Every row gives one point. Any point is a mix of the corners, with weights that add up to 1. It lies inside the corners' shape when no weight is negative. Say inside or outside, and name the corners with a negative weight.

Corners:
(1): [31 29]
(2): [-28 -32]
(3): [19 -1]
Points:
[26 23] -> inside
[32 20] -> outside (2)
[24 14] -> inside
[-24 -32] -> outside (1)
[-36 -42] -> outside (1)

Corners:
(1): [-21  17 -41  16   9 -44]
(2): [ -2 -48  12 -11 -52 -47]
(3): [-45 -39  18 -45  16   9]
(4): [  8 -66  24  -4  10 -52]
(5): [ 20  24 -20  -3  52  57]
(6): [-49  17  -3  23  66  64]
(7): [-30  -5 -53  19  40  31]
Points:
[-42 -29  12 -30  33  27] -> outside (1, 2)
[ -8  -7   4 -12 -19  -8] -> outside (4, 7)
[-31 -13   2   0  34  16] -> inside
[-23   4 -25   7  18 -19] -> inside
[-11  -2 -19   6  34  -7] -> outside (2)
[-31 -15 -13   1  20  -7] -> outside (5)
[ -8 -34   0  -5 -22 -25] -> inside
[-13 -26   3  -5  -9 -11] -> inside
[-33 -17 -17 -33   5  -4] -> outside (4, 6)

Corners:
(1): [ -3  -6  54 -15 -13  42 -61  32  31  59  37   1]
(2): [-17  18 -24  -7 -23  13 -72 -11  34   9  29  34]
(3): [ 10 -33 -23  59  -6   0  -1 -19  11 -62 -39  17]
(4): [-10  12  15  17 -46 -12  12 -32   1   6  -7  -4]
(5): [ 24  41  43 -60 -23   6 -45  36 -11  46  17  40]
(6): [  8 -48 -51  54  49 -33  19 -62 -19 -12  -6   6]
(7): [  8 -24 -70  51   7   8   9  -1 -35 -29 -18 -44]
(8): [ 11 -36 -44 -12  58 -20  65 -25  22 -15 -19 -47]
(9): [  0  -5 -30  56  13  25  36 -36  -6 -36  12  16]
(10): [  3  50  37 -31 -49  61 -67 -28 -15  31  -1  36]
(11): [ 43  31  22  25  19  -6 -46  14  21   5  24  -6]
(12): [ 41   9   7 -23 -64  38 -61   9  34  30  20  31]
(13): [ 10  10  20 -29 -29   4 -12 -35 -16 -29  33  -2]
Points:
[ -1  -6 -14  16   0   9   3 -21  -6 -11  -4   2] -> outside (11, 12)
[ 17   2   3   7  -6  12 -19  -4  -3   8   5   4] -> outside (2)
[ 11  -3  -1   4  -9   3 -21 -11   5  -5   4   2] -> outside (9)
[-13 -19 -32  30 -17  18  21 -21  21 -11 -26  -9] -> outside (5, 6, 11, 13)
[ 12  -4  18  20   7  10   8   5   2 -23 -12 -14] -> outside (2, 6, 12)
[ 19   0 -19  22  -7  -3  -3  -6   7 -36  -3  -2] -> outside (1, 6, 10)
